Every row gives one point. A path goes straight from each point to the next, and from the last back to the first. The post is the endless flat space through its rows: a point in 2 columns, a line in 3, a plane in 4, and so on, so that a path can go around it. How many times does the path go around the post? Going back the other way cancels.
In the rows, 128 means zero.

Post (2 x 3)
[[114 113 176]
 [126 126  96]]
Path (15 x 3)
[[104 129 169]
 [ 99 115 137]
 [106 132 147]
 [136 177 136]
 [147 165  94]
 [ 89 148 176]
 [ 84 118 148]
 [ 97  64 131]
 [148  59 153]
 [183 102 118]
 [148 162 125]
 [106 166 158]
 [103 126 133]
 [ 88 172 152]
 [114 164 162]]
Times around: 1

Post (8 x 9)
[[126 123 103 120 160 102 172 113 152]
 [129 103 120  87 103  83  97 119  81]
 [132 131 114 114 160 194 154  91 172]
 [126 109 166 124 125 167 190 111 135]
 [139 111  78 117  85 116 164 110 177]
 [139 124  91 160 127 134 161  78 123]
 [115  93 195 139  90  53  53 128 118]
 [131  91 133 153  95  75  72 181 103]]
Path (8 x 9)
[[112  90 108 123 115  71 173  90 148]
 [135  90 129 118 177 106  95 126  99]
 [175  89 100 106 120  99 166  99 165]
 [153  53 146 121 120  93 102 104  96]
 [172 101 162 118 133 145 157 145 138]
 [143 159 133 146 140 100 160 145 154]
 [ 95 138 160 129 100 152 134 157 148]
 [113 115 113 150 140  94 139 125  91]]
Times around: 1

Post (17 x 18)
[[122 113 157 121 170 151 129  99  50 123 120  97 170 118 161 151 135 176]
 [117 105 155 144 154 123 153 112 105  84 108 118 118 117 190 171 200 159]
 [163 123 162  83 119 148 116  80 188 144  85 113 155 136 144 168  84 164]
 [143 138  78  99 108 122 180  95 139 153 152 160 161 161 122  60 147  84]
 [133 118 127 163 147 150  98 136  93  80 147 125 172  93 201 151 155 178]
 [116 111  81 137 122 104 149  60 160 165 135 140 139 114  78  66 148 144]
 [139 116 175 137 131 118 162 129 174 174 105 106 169 106 120 186  75 138]
 [143 147 107 133 144 137 133 140 147 161  98 175 110 159  87  78 135  89]
 [120 124  70  92 143  98 160  93 138 146  73 178 170 101 103  72 114  95]
 [140 107 171  87 118 141 151 155 169 137  88 129 173 132 106 173 111 208]
 [117 145 169 125 172 125 110 101 103  65 151 122 176 115 145 181 174 160]
 [130  98 192 161 135 149 114  81  92  92 117 165 192 130 166 148 179 160]
 [141 111 180 129 145 122 166 119 179  95 107 104 148 149 129 136  58 176]
 [142 118 113 102  97  71 117 116 125 142 115 136 142 123 110  54 145  89]
 [106 146 169 134 113 158 140 100  66  86 138 151 124  70 166 144 155 158]
 [140 143  72 124 115  64 146  92 115 164 122 186 127 158 109  90 107 122]
 [140 108 129 133  81 153 133 123 152 115  82  96 163 146  83 177  86 146]]
Path (7 x 18)
[[158 113 168 120 108  98 150 121 143 100 145 108 132 116  89 108 122 110]
 [169 129 149 125  96  96  80 110 127 109 119 156 154 148 144 142  72 122]
 [175 142 153 114 137 129 145  68 133 126 184 142 155 160 168  95 138 114]
 [137 113 133 133 155 134 131  98 103 120  81  98 127 130 151 136 119 187]
 [117 158 148 104 156 131 180 105 145 139 147 119 120 147 127 135 144 169]
 [108 159 143 146 141 152 129 123 130 134  75 150 136 113 126 140 124 153]
 [129 131 193  92 156 176 171 103 146 155 102 150 203  82 111 140 127 162]]
Times around: 0

Post (17 x 18)
[[113 108 134 127 142 148 107 109  76 109 130 164 138  40  84 151 151 113]
 [151 135  44 140 132 156 118  72 160  75 166 111 124  57 123 170 135 121]
 [109 103 133 160 119 147  99 140 179 104 135 131 110 123 157 134 120  91]
 [136 104 138  77 157 128 185 126 132  99  81 138 135  75 202 117 102 151]
 [120 111  91  97 142 149 135 159 133  95 108 107 195  87 151 141 146 136]
 [134  93 142 123 128 160 199 139 151 138 159 124 165 102 120 150 162 167]
 [130 120 139  64 129  77  89 152 180 138 178 169 136 127 105 133 150 150]
 [120  94 134  86 150 137 152 106 142 124 102 167 198 150 124 177 113 124]
 [104 132 102  85 153 160 159 164  82 172 158 102  87 113 177 133 140 115]
 [170 142 155  91 163 128  84  95 163 140 156 115 114  85 182 122 182 169]
 [129 108 122 133 110 193  99 142 147 118 136 170 108 150 136 127 147 171]
 [157 176 140 134 152  98 154 140 155  85 176 120 129 146 145  56 200 153]
 [148 162 100 161  42   8 126 135 157  96 173  98 117 184 127 111 181 145]
 [ 57 111 120  67 147 178 111 126  99 238 107  79  94  87 124  70  87 160]
 [122 136  96 156 133  79  87 146 138 182 172 157 120 131 120 109 156 162]
 [139 138 158 117 142 132 111 147 137 104 201 135 138 131 157 142 115 168]
 [117 114 136  97 115 176 116 130 122 165 174 146 163 105 166  66 154 137]]
Path (11 x 18)
[[100  88 132  98 161 118 119 132 136 143 140 148 189 142 133 127 174 127]
 [125  83 173 112 157  90 132 114 134  81 146 113 143  84 126 104 154 135]
 [111 140  96  97 176 115 122 143 121 104 151 131 147 119 168 140 135 102]
 [104 159 125 116 112  88 157 174 128 149 194 117 131 111 166 116 141 120]
 [146 143 107 128 149 134 135 143 119 169 128 130 114 101 169 157 116 154]
 [159 121 124 111 159 152 119 119 122 133 158 110 139  99 175  94 169 103]
 [130  95 163 108 116 170 138 101 136  85 136 121 128 155 174  98 128 170]
 [ 91 150 109  96 167 140 131 127 154 157 153 141 108 100 116  97 191 118]
 [140 129 134 141 175 131 100 143 165 141 166 150 156  83 136 153 166 140]
 [134 165  75  97 146 107 117 155 180 111 165  97 147 146 102  97 126 155]
 [131 106 103 119 154 142 125 180 191 143 181 196  95 180 110 127 152 152]]
Times around: 2

Post (17 x 18)
[[121 116 103 122 119 104 149  70 176 146 117 180 146  53 122 144 158 111]
 [149 110  97 151 110 101 107 117 131 114 148 160 143 144 113  99 164 138]
 [174  85 105 116 132 109  96 150 129 139 147 145  77  93 117 133 149 113]
 [122 142 111  86 131 110 114  71 128 136 129 102 137  68 121 140 135 107]
 [149 131 108 137 125 156 124 112 123 142 125 145 142 102 126 173 185 149]
 [138 153 146  65 145  67 161  57 117 141 123 143 126  92 163 186 160  89]
 [142 125 108 165 116 109 113 136 168 135 120  81  75 147 121 118 167 127]
 [120 177 121 111 107  98 114  97 144 159  97 171 140 110 113 173 125 107]
 [136 108 162 174 142 133 144 152 114 163 167  80  78 146 145 128 119 110]
 [119 134 131  89  82 104 147  73 112 118 141 125 104  97 101 173 154 120]
 [173 116  75 174 127  83 117 132 135 117 155 149 135 107 109 160 123 140]
 [172 118 158 177  82 175 152 136  94 125  87  41 101 152 136 125 106  69]
 [141 119  88 143  79 194 169 128 133 156  94  85 112 176 158 122  79 104]
 [148 141 166 153 118 192 144 145 129  83 100  83  89 163 167 129  87 107]
 [125 142 178  53 109  68 168 118  91 147  92  97 106  67 143 160 138 126]
 [177 129 176 155 121 171 177 185 156 129 142  50 111 187 125 117  99  97]
 [132 149  62 148  75 125 125 133 151 137 145 161 149  94 170 144 150  98]]
Path (24 x 18)
[[147 140 159 139  88 148 188 112 132 103 122  69 182 137 117 130 105 149]
 [145 163 161 169 123 133 117 170 102 151 144 109  72 120 213 159 108 118]
 [162 156 120 145 135 138 135 222  97 161 116  72  76 128 144 149 147 148]
 [150 131 104 147 119 139  91 123 144 145 130 117 100 174  76 145 185 101]
 [150  84  98 142 123 149 181  93 144 132 157 114  89 124  68 108 147 120]
 [157 197 145 112 105 133 145 119 147 122  77  83 109 119 136 142 127 134]
 [137 151  88 175  73 153 120 126  54 116 129 130 109 133 135 132 126  94]
 [110 136 154  91 108  90 156 176 157 105 142  93 104 159  95 126  99 136]
 [141 123 104 110 103 133  93 107 191 112  54 120 121  61 140 121 117  91]
 [160 132 154 183 142 118 129  86 154 159 141  65 150 143 152 167 127  92]
 [147 157 202 123 167 210 108 130 189 112 115 130 120 160 130 156 156 136]
 [117 163 184 163 118 182 118  83 132 166 126  98 119 100  83 136 121 138]
 [151 150 168 154 142 100 138  72  91 143 118  54  75 125  64 141  88  34]
 [138 139 138 113 116 129 172 137 120 154 122 157  98 151 157 159 124 136]
 [169 143 125 110 103 122  81  90  94 150  54 106  80 148 184 115 127 106]
 [124 183  91 136  67 135 147 142  90 135 122 123  71 145 156 168 131 131]
 [151 119 110 100  95 160 144 150  82 176 124 100 125 112 125 122 102  46]
 [136 107  70 134 134 104 119 123 147 124 148 110 140  99 114 132 150 162]
 [ 92  81 138 112 140 161 188 113 140 124 153 108  76 141 124 150 125 128]
 [117 118 142 112  98 138 183 121 186 152 107 137  84 157 159 162  75  92]
 [156 146 179 146 154 159 145 126 108 151 131 136 162 142 191 175  74 146]
 [196  86  92 163 121 143 141 127 120 149 107 135  93  90 129 127 134 100]
 [140 156 143  97 126  89 142 141 109 155 171 145 141  47  81 158 120 112]
 [178 129  98 128  80 135 126 102 161 138  95 138 106  91 140 115 148 110]]
Times around: 2

Post (17 x 18)
[[165 110 118 147 177 140  80 124 123 103 153 112 112 168 158 165  66 139]
 [ 75 159 136  98 133 117 137 141 126 109 152 106 100 109 160 127 116  81]
 [ 62 116 100  52 116 130 171 162 105 125 105  84 109  82 126 163 130 134]
 [163 147  84 162 148  97 107 142 183 158 152 104 133 165 110 130 113 157]
 [ 84 178 132 114 111 103 166  85  95 113 104 128  97 133 121 127 104 110]
 [ 88 181 135 107  98 107 146 118  77 143 131 127 119  80 188 120 120 144]
 [127 169 149  66 140 180 129 116  88 139 147 121 102 108 151 136 154 109]
 [181 115 152 123 140 145  90 117 166 126 161 134  98 168 147 105  68 160]
 [154 155 130 145 124 148 124  65 141 106 162 105  82 140 194 100 127 133]
 [ 64  88  92 155 106  81 167 191 183 155  92 148 213 168 110 138 174 121]
 [146 126 122 178 156 130 106 125 134 149 173 137  57 189 163 108  99 172]
 [163 117 134 102 156 104 134 114 108 133 153 131  66 120 159 124 109 113]
 [164 148 138 137 141 155  91 104 102  92 184 146  53  97 131 120  85 133]
 [169  99 113 168 130 123  96 187 137 120 105  88 138 179 120 122 117 128]
 [ 77 145 109  73 143 109 118 144 121 111  79 126 113  97 123 135 159 141]
 [152 117 103 143 192 119 132 156 134 116 145 103 135 148 135  96  91 160]
 [ 64  99  63 136 129  88 144 148 164 186  89 129 167 140 132  92 124 100]]
Path (20 x 18)
[[181 164 123 115 142 146  82  83  94 177 145 152 100 135 168 116 173 122]
 [139 175 119 102  93 157 107 142 153  55 151  99 129 115 152 106 118 121]
 [ 84 149 140 137  87 135 128 156 110  59 118 139 127 161 176 126 132 101]
 [150 116  76 106 167 135 118 113  89 120 149 133 103 152 135 109  89 111]
 [153 159 108  89 156 139 112 158 138 140 125 112  82 141 145 124 105 133]
 [ 94 166 116 183 111 111 145 124 168  61 119  79 101 178  81 178  90  86]
 [153 145 133 186 145 164 139 120  92 209 221 116 125 134 151 111  96 129]
 [129 144 112 118 146 161 125 138 123 135 176 114 145 116 110 140 159 105]
 [155 127 105 168  99  75  96 149 106 109 146 134 104 161 149 136 131 129]
 [ 89 107 126  56 182 117 127 148 141  84  96 136 129 159 162 116 132 140]
 [174 141 114 160  92 132 159 118 147 103 102  77  84 168 113 100 144 118]
 [148 206 173 101 181 126  68 106 128 103 123 118 103 132 166 115 112 131]
 [135 118 148 133 177  66 159 143 121 192 149 160  89 117 126  71 100 146]
 [104 119 111 121 165 123 103  99  11 103 132 142  58 122 163 142  79 178]
 [117 164 153 107 118 108 135 128  74  97 113 137 124 152 156  88  96 109]
 [140 201 109 158  99  98  78 155 187 109 111 121 133 127 143  99 182 130]
 [115 187 123 120 147 209 136 139 128 104 144  86  97 135 123 147 190 152]
 [ 72 102 116 119 111 109 137 141 114 146  83  90 115 125 169 170  91 180]
 [111 115 130  91 152 124 110 122 117 169 121  99  89 118 129  88  85 164]
 [127 111 100 137 185 179  90 137 130 103 154 101 164 127 106 137 108 145]]
Times around: 3
